Each point is reached from the start by the listed moves, each made once or not at all, plus a little noise. Is the number of moves made odd or even? Then give how often each move was made.

Moves:
(1): 24.9, 25.4, -4.7, 20.1, 5.0
(2): -16.0, 27.6, 9.1, 7.3, 6.1
Start: 10.0, 4.3, -14.9, 24.8, -23.4
Points:
33.6, 28.8, -19.1, 44.8, -22.4 -> odd (1, 0)

Moves:
(1): 11.9, -11.4, 15.5, -18.3
(2): 26.0, 13.5, -5.5, -6.0
(3): -0.8, 18.5, 19.3, 17.2
Start: 15.0, 6.6, -23.0, -4.5
Points:
13.8, 25.1, -3.9, 15.0 -> odd (0, 0, 1)
53.4, 8.6, -11.5, -30.6 -> even (1, 1, 0)
51.1, 27.4, 5.6, -12.5 -> odd (1, 1, 1)
26.6, -5.6, -8.1, -22.3 -> odd (1, 0, 0)
40.2, 37.2, -9.1, 7.2 -> even (0, 1, 1)

Moves:
(1): 10.5, -20.8, 17.0, 20.0, -23.4, 7.2, 17.6, 8.6
(2): 1.5, 42.5, 29.0, -7.3, -0.9, 22.9, 1.7, -12.9
(3): -27.8, -19.6, 29.1, 16.6, 19.0, 13.5, 16.4, -22.3
(4): -1.6, 24.1, -8.6, 17.5, 5.2, -30.0, 8.8, 7.2
(5): 20.9, -7.2, 3.7, 7.7, 21.5, -1.4, -1.7, 14.5
(6): -5.7, 18.3, -3.2, 12.7, 2.7, 15.7, 1.9, 26.4
Start: -26.2, 14.3, -12.9, -6.6, 12.7, -18.3, -2.1, -16.8
Points:
-12.6, 36.7, 32.1, 4.6, -10.7, 13.7, 18.8, -19.9 -> even (1, 1, 0, 0, 0, 0)
-31.2, -9.7, 18.9, 18.0, 50.8, -8.5, 13.4, -23.5 -> even (0, 0, 1, 0, 1, 0)
-51.5, 16.2, 24.0, 60.9, 15.1, -12.3, 41.5, 1.8 -> even (1, 0, 1, 1, 0, 1)
-15.8, 26.7, -9.3, 14.8, 34.8, -4.3, -1.4, 23.7 -> even (0, 0, 0, 0, 1, 1)
-32.8, 55.5, -25.9, 24.4, 19.7, -35.3, 7.2, 18.3 -> even (0, 0, 0, 1, 0, 1)

Moves:
(1): 30.7, 0.0, -20.9, 0.1, 16.5, -19.1, -8.6, -8.1, -26.2, -8.1, 2.8
(2): -24.2, 11.6, 11.5, -6.1, 4.4, 1.7, 22.8, 6.3, -28.1, 28.3, -2.5
(3): -9.5, -20.1, 34.1, 9.8, -14.7, 18.0, -30.7, 8.4, -11.5, 11.5, -32.7
(4): -5.9, -10.9, -8.6, 29.9, 15.6, 5.7, 30.7, 5.3, -11.9, 16.7, 4.9
(5): 0.2, 12.2, -3.0, -1.8, 17.0, 23.1, 11.2, -29.4, 15.5, 8.2, -2.5
(6): 13.9, 4.2, -9.1, -2.1, -4.9, 11.2, -11.4, 3.6, 14.6, 12.7, 0.9
(7): 21.8, 0.1, 14.6, -15.9, -1.4, -8.1, 19.1, -2.6, 3.3, -6.2, 6.1
(8): -3.5, -1.1, -6.6, -0.4, 23.3, -0.2, -15.7, 31.0, -8.7, -22.0, -23.7
(9): 7.0, 30.4, 34.6, 11.2, -11.7, 0.5, -2.7, 4.8, 13.5, 0.4, 17.4
Start: -2.5, 11.6, -6.8, -16.1, -2.1, -8.9, 11.9, 10.0, 10.4, 0.7, 1.5
Points:
12.2, 2.4, 26.2, -28.2, 25.8, -16.5, -1.4, 44.5, -60.9, 4.0, -47.9 -> odd (1, 1, 1, 0, 0, 0, 1, 1, 0)
14.1, 38.4, -35.3, -26.6, 54.5, 7.4, 9.9, 13.9, -23.3, 20.0, -23.9 -> odd (1, 1, 0, 0, 1, 1, 0, 1, 0)
13.4, 21.2, 69.7, -11.6, -6.5, 1.1, -18.2, 52.2, 6.6, -15.4, -31.1 -> even (0, 0, 1, 0, 0, 0, 1, 1, 1)
34.0, 36.6, 51.3, -19.2, 9.3, -5.3, -15.0, 53.4, -32.5, 18.0, -30.9 -> odd (1, 1, 1, 0, 0, 1, 1, 1, 1)
-0.1, 27.8, -7.5, -12.4, 52.3, 24.2, 68.6, 24.4, -4.4, 38.6, -15.1 -> even (0, 1, 0, 1, 1, 1, 1, 1, 0)
